Each wall is flat, endless, passes through zero and stands at right angles to its row. A trip goes straight from one point to another. List the walls that it crosses, first one first.
(in the rows, 128 means zero)

Walls:
(1): [110  91 109]
(2): [180  94 122]
(3): [134 126 135]
(4): [151 114 103]
(5): [158 112  86]
(6): [ 91 119 117]
Trips:
[149 146 123] to [153 107 149] -> none
[134  90 176] to [ 88 193 162] -> 1, 2, 6, 3
[ 90 105 119] to [ 90 167 154] -> 1
[137 162 141] to [ 91  97 107] -> 3, 6, 1, 5, 4
[112 135 105] to [ 60 143 133] -> 4, 5
[154  97 140] to [95 80 94] -> 6, 3
[157  93 126] to [131 180 158] -> 1, 5, 4, 2

Walls:
(1): [131 110  94 141 142 138]
(2): [107 119 119 107 120 109]
(3): [ 85  62 137 114 121  92]
(4): [122 183 187 173 146  70]
(5): [116 124 126  76 162 191]
(6): [139 130  92 177 104 103]
(7): [ 93  92 148 141 143  69]
Trips:
[131 162  88 125 155 149] to [128 163  82 136 166  95] -> 4, 5, 2, 7
[102 129 119 123  88 138] to [147 119 127 139  88 170] -> 5, 3, 2, 1
[151 182 138 175 167 145] to [144 176 111 134 203 179] -> 5, 6

Walls:
(1): [140  89 155 107 114 121 136  96 110]
(2): [140 110 171  66 104 137  60 101 187]
(3): [146 127 128 134 109 181 152 106 104]
(4): [166 158  95 130 151 109 145 168 102]
(5): [151 155  93 173  94 145 119 145 138]
(6): [140  90 173 114 103 123 151 134 152]
(7): [130 145 128 161 165 124 115 166 138]
Trips:
[127  79  94  92 174 136 118  90 106] to [153 146 127 127 151 181 146 100 116] -> 2, 4, 5
[ 89  92 122 146 194 191 151 129 111] to [178 169 118 104 110  99 109 113 160] -> 4, 2, 5, 3, 7
[151 136 136 121 182 151  47 123 118] to [ 71 144  66 138  90  89 118 108 151] -> 4, 5, 7, 2

Walls:
(1): [118 174 100 143 121 145 139  96 144 116  92 150]
(2): [145 165 118 125 154 177  90 140 116 154 175  68]
(3): [138 177 169 144 132 145 105 127 147 140 116 139]
(4): [203 141 129 165 101 145 120 116 107 125  70 131]
(5): [ 94 109 153 134  81 162  98  58 142 108 119 134]
(6): [160 187 124 139 126 175  74 103  94 143 126 113]
(7): [156 167 127 151 132  84 115 115  60  79 134  84]
(8): [144 128 116 176 112 152  97  82 150 129 136 170]
(9): [106 145  98 125 136 148  64  88 118 129 139 108]
Trips:
[116 124  66 144 106  77 152 170 178 118 129 137] to [153 145  76  76 125 127 154 105 150 106  52 136] -> 4
[ 72 128 140 149 105 166 164 136 111 140 143 151] to [104  47 160 116 137 140 157  97 147 117 173 102] -> 1, 8
[ 88 171 139 134 161  97 130 122 115 146 114  99] to [149 159 138 101 163 131 125 123 132 166 123  89] -> 1, 4
[143 178 143 121 112 139 144 111 136 125 169 122] to [144  89 156 142  78  46 128  60 206 122 114 128] -> 9, 4, 2, 6, 7, 3
[117 124 136 124 152 131 141 145 191  80  95 143] to [153  62 137 131 115  94 124  81 143 143 169 120] -> 8, 3, 1

Walls:
(1): [112 102 160 125 121 106 108  61 116  91 153 198  81 120 138 190 107 138]
(2): [161 145 171 160 102 153 152 106 129 139 122  78 120  93 100 122  99 142]
(3): [ 52 163 155 126 141  89 100  94 103  93 135  98 105 134 147 133 160 145]
(4): [152 126 130 143 176 124 202 107  95 145 136 108 123 104 132 114 157 117]
(5): [162 117  88 142 149 141 155 160 109 111  77 136 135 180 143 109 154  62]
(6): [114 150  99  91 109 145 136 161 159 165 116  94 111 133 140  82  97 200]
(7): [114 138 133 178 156 163 137 141  98  99 162 104 125 141 127 130 162 182]
(8): [149 108 160 159 158 104 150 144 160 102 158  83 118 156 132 120  99 133]
Trips:
[140  99 132 100  97 157 121 192 201 108 161  70 109  83 108 100 117 108] to [117 165 154 114 104 110 109  85  87 144  85 140 113 110 106 105  81 163] -> 8, 3, 1
[ 98 104 146 128 145 152 127  83 128 104 114 134 115 149 186 208 138  87] to [107 101 187 164 199 125  75 137 121 153 103 128 166 143  90 121 145 149] -> 7, 8, 5, 1
[159 117 101 102 111  87 147 143 151 176  88 140 118 144 118 109 133 107] to [126 104 114  83 165  90 123 143 141 133 108 143 162 108 110 100 148 146] -> none
[129 112 125 116 195 172 173  60 167 187 110  91 101 155 141 133 151 154] to [171  52 171 145 122  97  83 114  71 105 125  78 173 115 115 176 125 174] -> 5, 3, 1, 6, 4
[112  91 107 102 154 146  93 155 102  94 150 142 120  87 124 107 123  97] to [148 114 121 126 134 158  94 172 130 147 115 153 123 136 154 136 129 118] -> 1, 6
